Every row gives one point. Any point is a mix of the corners, with weights that add up to 1. It lies inside the corners' shape when no weight is negative. Say inside or outside, and name the corners with a negative weight.
In the rows, zero is written as 128.

Corners:
(1): [184 104 108]
(2): [167 190  94]
(3): [189  85 185]
(4): [  7 142 124]
Points:
[ 55 133 131] => inside
[178 103 135] => inside
[ 78 127 133] => inside
[105 111 127] => outside (2)
[178 103 162] => inside

Corners:
(1): [148  94 113 108  95 159 141  89 142 144 144]
(2): [ 84 123 135 190  71 161 134 152 117 156 135]
(3): [138 110 130 154 138 155 129 122 137 153 141]
(4): [118 116 187  94 114 143 122  90 117 131  34]
(5): [148 206 122 226  65 119 134 110 149 144 113]
(6): [117 106 193 102 112 140 108  83 191 115 154]
(7): [161 100 127  95 126  93 131 104 133 101 143]
(8): [155 105 116 112 108 125  82  89 118 149 137]
(9): [100 136 135  94 123 151 121  93 122 113 147]
(10): [155 125 138 132 126 140 100 120 178  51 129]
(11): [ 73 108 113 104 126 137 126 110 137 149 111]
(12): [149 120 119  93 132 140 113 249 119 120 101]
Points:
[140 126 122 128  80 114 116 117 116 164 116] => outside (3, 9, 10)
[129 119 141 131 114 147 114 113 138 131 117] => outside (7)
[121 126 133 139 101 139 119 118 138 137 128] => inside
[132 126 127 137 102 144 125 146 133 134 123] => inside
[112 139 125 126 120 152 114 154 116 132 113] => outside (1, 6, 7)
[126 126 143 146 111 150 131  96 143 124 143] => outside (8, 11, 12)
